Each row is a point. A path goes straight from each point to the next, and from the last back to the first. The post is the endless flat space through its rows: a point in 2 columns, a line in 3, a plane in 4, and so on, so that a path can go around it. Count how often the path circles the post. Going back the other way cancels.

Post:
[[0.55 1.05]]
Path, 16 rows:
[[ 1.30  0.43]
 [ 3.06  0.18]
 [ 2.92  2.70]
 [-1.27  3.79]
 [-2.90  2.13]
 [ 0.83  2.58]
 [ 2.84  0.52]
 [-0.64 -1.75]
 [-0.64  0.19]
 [ 3.49 -0.74]
 [ 2.95  1.67]
 [ 0.49  2.52]
 [-2.83  0.24]
 [-1.38  1.53]
 [-0.10  2.20]
 [ 3.15  2.38]]
Times around: 0

Post (2 x 3):
[[ 0.29  0.67  1.48]
 [-2.62  1.21 -1.04]]
Path, 31 rows:
[[-2.56  1.83  0.13]
 [-0.05  2.96  1.14]
 [-1.50  2.89 -1.27]
 [-3.37  3.61  0.08]
 [-0.24  0.36  2.23]
 [-2.09 -0.62 -0.20]
 [-0.47 -0.21  1.56]
 [-2.69  2.20  1.14]
 [-2.48  2.45 -0.95]
 [-1.16  2.18 -1.58]
 [ 0.66 -0.55  0.89]
 [-3.34 -2.36 -0.35]
 [-0.52 -1.54  0.87]
 [ 2.70 -0.74  0.73]
 [ 1.42  3.67  0.51]
 [-1.50  3.03 -0.14]
 [-3.53  3.57 -1.39]
 [-3.04  3.16 -3.85]
 [-2.40  4.48 -2.17]
 [-2.66  2.51 -0.38]
 [-1.20  0.26  1.25]
 [-3.87 -0.24 -1.88]
 [ 1.04 -1.82  1.36]
 [ 0.64 -1.99  3.27]
 [-4.04  0.05  0.40]
 [-2.17  3.16  0.52]
 [-0.54 -0.39  3.34]
 [-3.93 -0.11 -1.52]
 [-0.54 -1.53 -0.10]
 [ 0.15  3.39 -1.73]
 [-0.72  2.95  0.43]]
Times around: 1

Post, 5 rows:
[[-3.31  1.34  2.41 -1.03  2.09 -0.12]
 [-2.07 -0.89  1.91 -0.57 -0.68 -1.08]
 [-1.72  2.40  1.48  0.48 -0.36 -0.63]
 [ 0.42 -0.45 -3.71 -0.20 -1.57 -0.08]
 [ 0.55 -1.72 -2.19  0.98 -0.24  0.29]]
Path:
[[-0.71  0.69 -5.22 -1.36 -5.27 -1.61]
 [ 0.34  0.66 -4.07  0.89  1.55 -2.02]
 [-2.22  0.63  1.07  0.96 -0.47 -3.16]
 [-1.63  2.73 -1.13  1.90 -5.91 -0.88]
 [-2.40 -1.51  0.30 -2.31  1.68  2.84]
 [-0.88  2.82  1.44 -1.20  0.73 -1.08]
 [-0.14 -0.61 -2.02  0.04  0.28 -0.61]
 [-3.53  0.24  0.21  0.71  2.28 -0.45]
 [-3.62  0.92  1.04 -2.36  2.66  2.13]
 [ 2.70 -1.17 -1.70 -0.83 -5.50 -1.10]
 [-0.85 -1.09  1.99 -0.87  0.90 -1.82]
 [-1.22 -0.76 -2.18  0.34  2.73  0.62]
 [-3.75 -1.83 -0.38 -1.07  0.59  0.54]
 [-0.87  1.48  1.38  0.85  0.56  2.24]
 [ 0.62  3.11  3.61  1.85  3.56  2.15]
 [ 0.81 -1.86 -1.89  1.29 -0.82  1.42]
 [-2.67  4.10 -0.12  3.72  2.72  0.92]
 [-3.40  0.90  1.05 -1.19  5.23 -1.08]
 [ 0.13  1.57  0.05 -1.34  0.59 -0.64]
 [ 0.85 -2.22 -2.72 -0.83 -2.39  2.78]
 [-3.95  1.52 -0.44 -2.51  0.86 -0.11]
 [-3.16  3.29 -4.60 -0.66  0.86 -1.47]
 [-2.10 -1.75  2.57 -2.78  3.04 -1.03]
 [ 0.13  1.81  1.55 -0.01 -0.05  0.44]
 [-4.89 -2.39  1.72 -2.15  0.75  1.35]]
Times around: 0
